Rows are points. Two turns around zero, p and q, are shown by what they do to some points. Where does a point land after both, in the order given? Backwards means that the second turn is done in reverse. Each puzzle has new turns, and all numbers are rounded.
(in the rows, 128 means zero)

Turn p:
[101 133] => [102 138]
[103 110] => [100 115]
[180 142] => [182 133]
Turn q:
[128 154] => [138 152]
[ 90 134] => [ 95 148]
[166  96] => [151  84]
Where do these land?
p, then q: [132 130] => [132 128]
q, then p backwards: [172 100] => [165  91]
q, then p: [ 87 117] => [ 87 141]
p, then q backwards: [121 165] => [113 163]

Turn p:
[171 152] => [175 143]
[105 137] => [107 142]
[108  95] => [102 100]
Turn q:
[114  89] => [128  87]
[127 178] => [110 175]
[143 118] => [145 124]
Where do these land?
p, then q backwards: [148 165] => [164 149]
p, then q backwards: [157  78] => [127  70]
q, then p: [104 153] => [101 150]
q, then p backwards: [129 139] => [123 138]
p, then q: [103 105] => [106 102]

Turn p:
[163 123 134] => [163 128 119]
[160 155 120] => [152 162 119]
[112 132  73] => [ 91 146  88]
[ 95  70 148] => [109  61 136]
[142 136 145] => [147 133 140]
[ 96 152 147] => [105 138 165]
Turn q:
[135 111 117] => [132 110 117]
[125 150 104] => [136 151 106]
[ 89  80 152] => [ 73  92 140]
[163 171 139] => [171 158 149]
Where do these land?
p, then q backwards: [100  89 158] => [136  78 154]
q, then p: [146 159 142] => [156 148 145]
q, then p: [169 121 123] => [164 118 109]
p, then q: [ 97 143  90] => [ 95 161 107]

Turn p:
[163 100 121 122] => [170 115 125 140]
[159 157 131 136] => [147 163 141 118]
[ 99 122 109 134] => [104 122 105 139]
[ 92 123  98 117] => [102 115  89 126]
[201 123 162 179] => [182 162 186 168]
[103 132 134  95] => [110 106 122  98]
[ 79 139 141 113] => [ 81 112 128 107]
Turn q:
[177 110 161 150] => [171 129 177 133]
[109  89 101 120] => [119  81 110 134]
[103 128 159 145] => [ 97 133 158 128]
[159 155  90 129] => [160 151  93 146]
[ 91 157 129  96] => [ 91 145 102  98]
Where do these land?
p, then q: [128 173 112 108] => [125 146  88 100]
p, then q: [127 144 124 155] => [113 154 128 138]
q, then p: [111 100 164 139] => [111  94 160 128]
q, then p: [116  83  67 118] => [149 103  86 184]
q, then p: [158 140 173 120] => [143 132 162  86]

Turn p:
[153 118 123 201 166 125] => [181 119 133 185 145  96]
[114 148 130 157 117 127] => [125 142 123 158 108 127]
[104  91 142  99 127 127] => [ 99  88 133 106 128 129]
[137 147 153 105 121 163] => [112 146 158 122 140 162]
[173 136 118 174 168  87] => [181 147 128 149 147  68]
[132  99 131  97  87 132] => [125 106 138  87 101 151]
[110 144 164  77 102 132] => [ 75 142 152  95 115 147]
[102 140  63 113 136 131] => [125 133  58 121 141 144]
Turn q:
[ 89  91 125 118 140 140] => [ 93  83 126 121 129 125]
[170 128  93 121 138 166] => [143 138  96 103 116 177]
[110 170 140 112 152 135] => [101 161 133 110 158 120]
[154 184 108 151 105 148] => [134 194 114 138 103 146]
[123 122  79 105  88  84] => [153 120  88 119  92  74]
[135 106 170 165 144 101] => [146 107 160 173 157 131]
[116  96 182 124 129 122] => [126  94 180 133 142 123]
Where do these land?
q, then p: [123 103  89 143 156 156] => [138  96  91 138 137 165]
p, then q: [112 174 104 115  79 139] => [ 95 174 115 109  84 129]
q, then p: [106 113 160  99 118  79] => [125 112 151 104 124  67]
p, then q: [163 183 152  85 111 143] => [ 97 185 161  90 150 124]
p, then q: [132 121 132 162 182 128] => [148 116 115 170 167 138]
p, then q: [119 106 122 159 130 163] => [130 109 129 153 116 169]
p, then q: [141  97 137 135 121  87] => [167 108 140 124 122  99]

Turn p:
[132 102 152 170 148 129 185  88] => [152 100 156 167 151 143 185 103]
[138 129 148 116 130  57 133  67] => [158 143 150 127 133  65 149  69]
[134 168 132 101 140 187  91 200] => [ 99 167 112  85 135 178  91 192]
[144 152  97 180  99 147 122 168] => [126 142 107 170  88 147 124 181]
[127 146 101 118 109 136 152 101] => [120 136  96 138 113 137 142  95]
[116 109 130 109 135  87 163 131] => [125 102 126 108 134  92 164 119]
[ 84 130 150 106 111 130 126 120] => [ 97 119 152 102 111 132 124 103]
[116 139 112 147 142 129 102 119] => [111 140 132 156 137 121 106 129]
[137 108 103 104 145  98  88 121] => [137 124 112 121 149  83  88 122]
[154  98 154 128 121 180 118 165] => [156 107 136 106 130 181 108 166]
Turn q:
[142 204 116 143 134 107  98 129] => [109 195 132 165 122 104 103 113]
[135 105 128  81 110 149 128 103] => [150 125 116  75 119 152 121 127]
[ 92 110 140 126 137 166 167 162] => [111 100 125 129 126 156 167 179]
[192 133 137 172 151 126 119 140] => [175 140 156 182 153 125 124 113]
[136 133 124 135 155 114 152 118] => [125 137 133 130 160 118 149 120]
[134 113  90 149 128 146 126 115] => [138 117  90 144 144 143 124 113]
[156 117 106 137 130 107 127 157] => [156 122 119 148 143  96 119 140]
[122 120 121 124  78 145 165 100] => [140 122  94 104  95 139 168 108]
[ 44 118 189  84 129  93  69 128] => [ 49  95 185  76  90 118  76 139]
Where do these land?
q, then p: [145 124 112 101 124 109  70 101] => [137 160 130 119 135 107  69 104]
p, then q backwards: [136 126 127 130  99 147 136 171] => [111 119 132 105 104 162 132 151]
q, then p: [133 112 112 157 162 180 131 145] => [126 113 124 162 158 169 124 167]
p, then q backwards: [103 180 172 161 225 134 112 154] => [121 183 156 112 236 124 150 152]
q, then p: [149 152 128 136 109 120 160 196] => [144 136 123 137  93 105 172 183]
q, then p: [144 112 167 128 113 121 125 108] => [162 127 144 109 122 140 131 100]
p, then q: [112 117 117 110 101 123 113  98] => [126 120 119 108 116 130 107  88]
p, then q: [ 60 110 111 157 131 120 135 100] => [ 88  68 138 131 123 134 144  91]
p, then q backwards: [146 151 135 167 119 129 124  95] => [162 160 141 161 123 139 123 131]
q, then p backwards: [132 100 108 114 117 100 161 139] => [144 104 118 108 137  91 149 145]
q, then p: [148 123 119  47 108 124 141 100] => [134 161  76  64 134 119 118 110]

Turn p:
[ 79 159 120 145 133 125  88 113 117] => [101 152 131 171 104 115 148  91 132]
[205 111 171 161  89  97 134 135 144] => [203 118 171  85 139 122 112 139 173]
[ 83 151 150 143 134 160 128 105 138] => [101 150 119 141 140 150 172 100 140]
[ 90 145 136 117 141 104 123 124 158] => [105 146 109 119 135  91 146 104 130]
[191 149 158 138 108 126 124 183 147] => [162 155 135  89 119 135  86 156 183]
[133 106 139 162 117 120 129 157 156] => [132 116 141 115 130 109 141 155 171]
[214  94  94  94 141 139 126  98 135] => [178  82 110 139 171 143  62 140 108]
[143 131  73 127 112 136 134 133 116] => [150 115 105 155 101 133 118 155 111]
[ 63 128 142 104 105 140 120 128 121] => [ 82 119 116 114  96 137 160  94 122]
[ 70 155 138 122 131 113 150 116 107] => [101 158 129 121 112 122 171 107  92]
[ 87 120 131 113 157 132 105 122  96] => [ 76 128 145 147 124 129 126 106 103]
[178  88  83 109 169 145 174 120 101] => [143  98 125 141 167 151  95 187  70]
Turn q:
[155 117 108 137 140 172 165 122 126] => [167 115 133 110 122 163 156 124 102]
[120 123 162  78 149  76 143 137 155] => [ 91 150 122  76 138 115 122 120 183]
[135 136 111 146 128 138 121 133 148] => [151 114 127 146 125 125 139 132 138]
[129 167 142 118 151 107  61 151  75] => [127 175 125 159 183 102  72 152 120]
[ 79 106 144  83 119  86 113 106 127] => [ 64 138  96 113 112 120  92 112 147]
[148 103 123 195 128 147 142 106 149] => [162  82 165 143 110 129 147  91 115]
[141 133 121 184 105 148 171 132 100] => [134 109 162 145 135 133 177 122  77]
[159 138 144 161 106 175 136  88 128] => [160 138 171 150  86 148 142 116 100]
[ 94 127 147  82 122 122 112 178 148] => [ 92 124 113 110 134 126 109 183 167]
[156 123 118  97 106  93  76 139 103] => [133 157 100 122 127  69  92 147 114]
[133 166  83 169 125 163 174 112 146] => [162 117 126 165 124 162 199 114 120]
[ 88  97 133  85 158 109 122 133 131] => [ 94 118  96  95 141 143  91 123 153]
Where do these land?
q, then p backwards: [153 161 107 146 105 180 120 163  86] => [150 130  81 159 151 126 184 112  95]
q, then p: [ 93 130 118 142 125 154  81 159 112] => [101 118 162 160 115 116 117 158 164]
q, then p: [118 159 114 121 164 129 116  95 151] => [155 136  98 163 155 135 137 125 152]
p, then q: [159 157  80 166 127  90 161 145 104] => [142 150 160 129 164  70 157 165 108]
p, then q: [106 156 106 157 124 119 154 101  93] => [122 146 162 135 144 129 170 126  87]
q, then p: [115  88 127 118 102 123  98 128 103] => [112 106 148 144  84 111 117 112 121]
p, then q: [175  99 135 149 106 104  92  97 134] => [161 126 164  99 103  97  99  96 141]
p, then q: [105 100 168 101  82 177 130 137 161] => [128 101  84  96  74 178 131 133 143]
q, then p: [153 112 135 127 151 172 168 132 173] => [141 101 102  82 154 174 109 137 140]
p, then q backwards: [105  94 162  94 156  99  77 103 117] => [107  88 162 172 140  76 129 106 106]
p, then q: [150 125 130  87 144 101 170 138 172] => [141 151  69  99 165 115 111 134 136]
q, then p: [103 155 152 128 152  89 169 139 132] => [ 94 151 101 119 171 119 162 120 114]

Turn p:
[134 143 120 140 123 159 121 127 110 120 146] => [135 148 116 132 100 150 140 132 136 139 128]
[110 121 141 136  98 103 123 139 114 141 103] => [128 129 157 126 117  92 106 138 110 137 135]
[117 116 141 102 146 115 143 140 116 160 135] => [137 127 141 140 170 122 122 151 130 142 115]
[146 123 141 147 133 118 118 133 131 135 140] => [145 113 133 136 116 125 132 134 132 112 113]
[139 118 112 129 144 136 116 144 116 120 120] => [127 135 106 114 123 135 114 142 127 121 113]
[131 158  97 121 110 117 135 123 133 117 126] => [120 149 126 119 126 127 135 126 133 110 168]
[120 118 136 136 131 141 167 128 112 124 123] => [141 131 122 110 137 119 148 126 116 160 123]
[147 115  97 130 123 110 117 110 113 118 133] => [146 116 107 118 119 134 106 135 137 117 156]
[136 144 113 132 146 136 130 132 127 123 121] => [127 147 108 122 130 129 134 126 133 116 123]
[146 130 143 111 115 105 129 133 141 118 131] => [134 118 156 119 137 138 126 122 120 105 136]
[141 139 131 132 119 114 116 100 114 126 110] => [148 135 131 128 117 118 105 104 135 122 142]
[117 125 144 131 128 225 125 118 130 118 133] => [ 99 144 116 125  97 170 151 102 146 184  90]
[102 118 143 127 139 110 121 128 119 119 130] => [131 120 126 147 137 123 115 128  98 134 125]
[107 122 134 118 138 104 131 136 217 153 139] => [ 73  82 149 153 165 110 156 122 139  95 124]
Turn q:
[151 116 150 108 101 131 132 113 147 109 129] => [142 120 128 127 115 152 112 153 160 120 112]
[138 105 118 125 148 128 122 143 141 102 150] => [142 127  82 117 136 120 126 139 125 123 120]
[157 146 140 138 105 134  94 100 160 120 135] => [174 132 137 157 107 130  93 131 146 126 122]
[ 89 116 169 134 145 124 128 110  82 133 120] => [102  80 142 111 139 130 135  95 139 118 164]
[117 123 140 134 128 143 134 151 112 135  99] => [100 117 139 134 143 136 129 143 114 132 149]
[110 179 139 140 117 122 136 130 120 138 134] => [109 145 151 147 106 107 136 111 145 139 149]
[146 121 117 128 124 109 139 145 106 119 130] => [104 127 116 113 110 123 122 135 113 125 112]
[141 131 142  95 162 120 124 122 112 143 105] => [132 135 148  86 130 136 125 132 116 104 155]
[127 142  90 139 121 140 155 129 127 126 131] => [110 156 122 150 129 130 146 118 117 125 105]
[121 138 115 125 124 137 104 131 127 146 152] => [141 144 123 128 130 127 119 106 125 157 133]
[115 111 100 126 116 126 128 147 145 118 100] => [119 132 132 134 163 119 127 153 117 134 102]
[124 107 117 143 144 122 139 116 155 147 151] => [160 119 116 129 128 126 165 120 120 135 114]
Where do these land?
q, then p: [140 114 107 127 100 152 128 142 137  95 115] => [101 150 101 128 107 109 120 137 122 116 104]
q, then p: [125 120 139 142 146 100 110 156 113 138 139] => [144 113 137 135 145 129 105 160 131 134 151]
p, then q: [120 126 142 113 103 115 130 137 128 115 156] => [114 109 107 131 116 149 130 124 132 138 153]
q, then p: [167 168 160 117 119 122 111 104 110 114 139] => [109 115 162 139  84 159 121 112 130 112 151]
q, then p backwards: [113 118 121 136 117 106 109 124 140 147 120] => [124 109 159 130 123 121 144 126 122 142 120]
p, then q backwards: [131 104 126 116 133 155 165 110 114 141 115] => [ 97 107 125 101 118 121 111 141 137 142 155]
p, then q: [136 139 109  93 156 132 115 154 143 139 120] => [126 148 117 137 167 100 127 135 134 112 152]
p, then q: [150 130 126 154 115 145 141  98 132 127 145] => [144 132 130 137 112 156 145 139 138 131  95]
q, then p: [109 138 149 118 119 127 125 135 148 126 132] => [119 112 140 136 138 123 147 135 136 110 119]
q, then p: [117 109  79 135 148 121 139 129 119 117 117] => [141 153  95 119 151 112 109 115 107 134 135]
p, then q: [101 128 145 130 138 139 114 115 127 141 133] => [134 110 147 149 128 120 136 117 108 132 131]
q, then p: [130 135 107 130 119 160 166 133 111 133 111] => [119 159 112 138 117 118 153 118 110 160 123]
p, then q: [124 138 156 152 152  92 112 128 144 133 122] => [117  93 127 134 119 105 112 128 119  92 112]
